Each row of a before or after table is a point. The points were changed in one or more steps. Then noise was added and the rows were shuffled. The steps act on how far a point lies along the listed directions, d1 being the first. What was done? A step turns or swaps two directions, mirrors them in a line or flattens them onto one, adds a multiple of one to another, or multiplies one. Angles are multiples of 10 degrees, from the lower direction toward the higher: turns from -170 to 170, lines from 10 to 170 but not 90. Use the fewest steps. Two steps may share a direction if one is a turn and the other turns, adds or multiplies; they go together, in the order done. Otherwise the lowest direction goes first.
In the rows, zero is written as 128.

Directions:
(1): [180 121  91]
(2): [ 91 127  76]
(3): [133 192 123]
Before, 14 rows:
[[150 179 171]
 [111  85 108]
 [ 95 103 160]
 [123 106  67]
 [128 140 152]
 [151 122  91]
 [140  75  85]
 [ 77 102 139]
 [134 128 101]
 [154 141  74]
 [178 185 177]
 [ 88  71 131]
 [119 138  84]
 [138 173 230]]
After, 14 rows:
[[105 183 169]
 [ 87 100 100]
 [175 124 122]
 [ 83 101 126]
 [ 56 176 199]
 [121 189 192]
 [101  70 102]
 [113 143 143]
 [172  74 114]
 [156 135  92]
 [187 142 110]
 [153 128 116]
 [169 102  88]
 [137  85 107]]
Steps: turn d1 and d2 by -50 degrees

Directions:
(1): [100  97  73 114 189 146 122  85 165]
(2): [165  88  98  70  97  70 143 139 149]
(3): [212 168 120 130 152 130  81 102 137]
(4): [125 130 151 123 154 137 106 203 198]
(5): [153  93 154 141 202  98 155 150  83]
Before (14 x 9):
[[107 116 132  94 116 107 124 136 128]
 [121 113  96 164 235 145 124  80 101]
 [ 82 141 107 144  93 181 162  83 105]
 [159 151  92 114 130 137 101 104 162]
 [136 134 104 143 152 116 140  43  72]
 [132 169 128 142 153 121 134 104 125]
 [ 82 128  95 150 109 150 124  71 131]
 [116  96 122 120 143 110 150 112  93]
 [189 109  75 114 127  94 149  95  96]
 [125 180 198 191 120 160 115 186 123]
 [108 129 103 139 154 156 111  91 147]
 [135  77 133 118 134  66 175 146  95]
 [121 120  89 105 145 148  88 137 211]
 [140 137 111 128 195 150  84 135 172]]
After (14 x 9):
[[108 105 146 160 147 104 171 114  58]
 [106 165 149 179 200 165 106 112 128]
 [ 98 115 142 145 162 137 138 123  99]
 [134 165 133 134 160 118 128 131 151]
 [170 130 168 119  91  93 127 220 166]
 [ 74 134 115 155 132 163 107 118 176]
 [126 106 107 148 249 139 109 141 160]
 [155 154  92 119 129 139 103  90 148]
 [137 103  58  85 113 118 110  85 167]
 [100 124 130 107 113 117 128 111 102]
 [115 122 104 127 156 147 107 117 175]
 [148 155 109 180 161 159 134  83  73]
 [ 73 149 133 148 122 198 139 153 166]
 [166 110  84  90 166 108 100 120 165]]
Steps: turn d2 and d4 by -90 degrees

Directions:
(1): [136 192 129 182 169 141  64 133 129 130 194 147 161 112]
(2): [ 93 128 195 159  81 129 154 157  91  90 150 165 102  69]
Before, 9 rows:
[[118 106 133 122 107 137 141 128 106 122 102 132 117 130]
 [152 114  84  90 143 123 130 116 169 179 101  91 149 173]
 [125 146 151 156 130 122 125 138 116 115 164 155 124  95]
 [126 120 140 138 111 127 128 124 110 109 131 144 123 109]
 [152 148 122 153 149 136 101 113 118 143 147 136 146 125]
 [104 110 159 113  86 116 164 137  97 111 100 133  83 112]
 [107 156 165 157 116 119 105 149 103 108 161 139 132 101]
 [140 143  91 143 159 112  84 117 149 150 144 122 161 141]
 [137 132 124 153 148 136  93 127 142 119 153 128 146 129]]
After, 9 rows:
[[109  87 147 111  88 136 164 134  97 109  88 133  98 125]
 [ 81 178 212 199  97 125  99 173  76  83 202 171 125  56]
 [188  98   6  40 187 115 116  81 210 223  59  44 172 242]
 [167 172  46 144 207 114  39  99 174 174 156 104 190 173]
 [146 157 116 169 171 141  66 121 147 126 173 129 163 132]
 [107 166 189 191 117 128 117 157  95  94 197 181 117  54]
 [162 173 111 169 173 139  71 112 129 151 172 137 167 130]
 [ 78  78 208 108  32 107 213 156  70  86  84 151  47  79]
 [113 119 163 147  92 131 141 136  94  95 141 157 113  84]]
Steps: multiply d1 by 2; multiply d2 by 2.5

Directions:
(1): [100 154  61 106 138 137 109 147 159 138 149  91 123 169 108  80 232 158
 144 149  76  87 104 160]
(2): [ 99 146 135 171 120  49 175 179 110 119 191 141 107  93 117 131 162 134
 114  40 104 173 103 134]
(3): [102 144 123 162 118  80  83 105 151 171 171 213 104 196 116 189 107 129
 125 184  90 136 137 120]
(4): [148 163 104 126 168 138  80 119  69  13 154 113 103 115 105 160 116 110
 162 130  72 126 151  91]
(5): [125  97  99 172 102 186 134 156 131 145 139 152 111 132  66 105 122 186
 134 102 147 102 137  12]
(6): [144 126 133 157 105 145 129 134 190  51 153 150  40 164 130  61 117 106
 123 141 187 151 131 168]
Before, 14 rows:
[[122 132 116 108 151 119 133 130 113 127 140  91 147 129 118 136 162 130
  149 117  94 110 113 137]
 [131 120 100 152  97 174 122 139 131 172 115 159 144 155 105 103 115 148
  131 153 153  98 138  83]
 [124 140 128 132 126 115 138 145 113 135 148 118 145 109 125 134 146 126
  128 108 102 130 121 129]
 [ 96 149 148 173 122  40  88  98 152 158 175 230  92 188 115 202  88 115
  109 163  83 147 140 138]
 [122  93 108 132 109 147 143 143 160 138 121 118 130 157 121  90 151 151
  122 140 151 107 117 126]
 [122 134 119 128 125 101 149 137 103 147 133 124 130 117 129 151 133 140
  144 102 105 129 117 120]
 [132 121 105 105 123 156 120 140 132 115 137 119 122 140 131 112 155 126
  130 138 116 100 155 136]
 [147 140 136 122 124 163 126 112 160  84 100 146  67 158 144  97 118 102
  131 162 176 139 138 169]
 [131 131 132 156 121 134 118 113 156 112 153 165 109 153 124 122 106 133
  128 138 122 138 145 119]
 [123 120 122 128 116 133 123 112 146 159 106 121 160 134 136 133 129 130
  135 132 126 112 132 133]
 [113 133 132 117 123 110 133 155 140 142 125 125 129 131 132 123 155 126
  124 118 117 126 112 157]
 [119  99 149 147  76 128 185 156 149 236 109 161 150 110 121 133 127 181
  120  86 190 130 114  95]
 [118 114 145 138  99 119 156 125 176 176 131 145 125 145 152  89 133 131
   96 126 177 135 114 160]
 [109 123 111 133 122 129 138 162 107 117 149 120 123 108 111 128 156 140
  140 119 121 111 122 103]]
After, 14 rows:
[[131 118 128 132 113 132 138 127 145 137 111 113 149 115 136 115 130 130
  128 104 139 127 126 142]
 [114 119 111 142 116 139 111 143 124 121 144 145 109 135 107 144 133 137
  145 160 130 108 133  92]
 [117  93 106 134 109 154 149 148 158 136 117 119 132 157 118  91 154 159
  122 138 149 104 115 118]
 [114 117 139 128 107 115 151 125 169 197 129 139 141 141 150  98 145 136
   99 129 161 127 111 162]
 [131 122 111 107 123 152 128 144 134 103 139 118 114 136 132 108 158 123
  131 127 123 106 155 138]
 [129 140 137 135 123 124 115 122 131 135 142 144 128 143 127 148 118 121
  130 151 112 125 133 132]
 [ 92 157 150 174 126  12 171 163 112 122 191 163 108  95 117 155 145 122
  104  36  81 174 108 153]
 [124 133 122 149 126 126 146 138 135 119 157 134 130 119 120 115 141 144
  128  93 111 137 132 118]
 [127  94 143 155  71 143 163 144 159 241 107 181 139 132 113 141 109 183
  117 116 200 120 125  77]
 [130 133 120 132 120 113 125 123 119 142 134 147 117 143 132 159 107 132
  146 135 120 128 128 127]
 [120 131 138 121 124 115 115 142 150 140 121 141 119 150 138 131 138 122
  124 140 125 128 118 162]
 [129 150 122 104 134 147 144 133 127 106 100 101 114 121 141 101 169 119
  133 127 134 128 120 167]
 [132 116 104 163  90 169 162 176 116 150 127 133 139 116  98  72 134 158
  127  93 163 112 128  75]
 [132 131 129 119 144 127 115 113 133 110 142 117 121 151 123 137 128 117
  148 146 116 119 122 145]]
Steps: flatten d1 and d6 onto the line at 30 degrees; swap d2 and d3; multiply d5 by 1.3
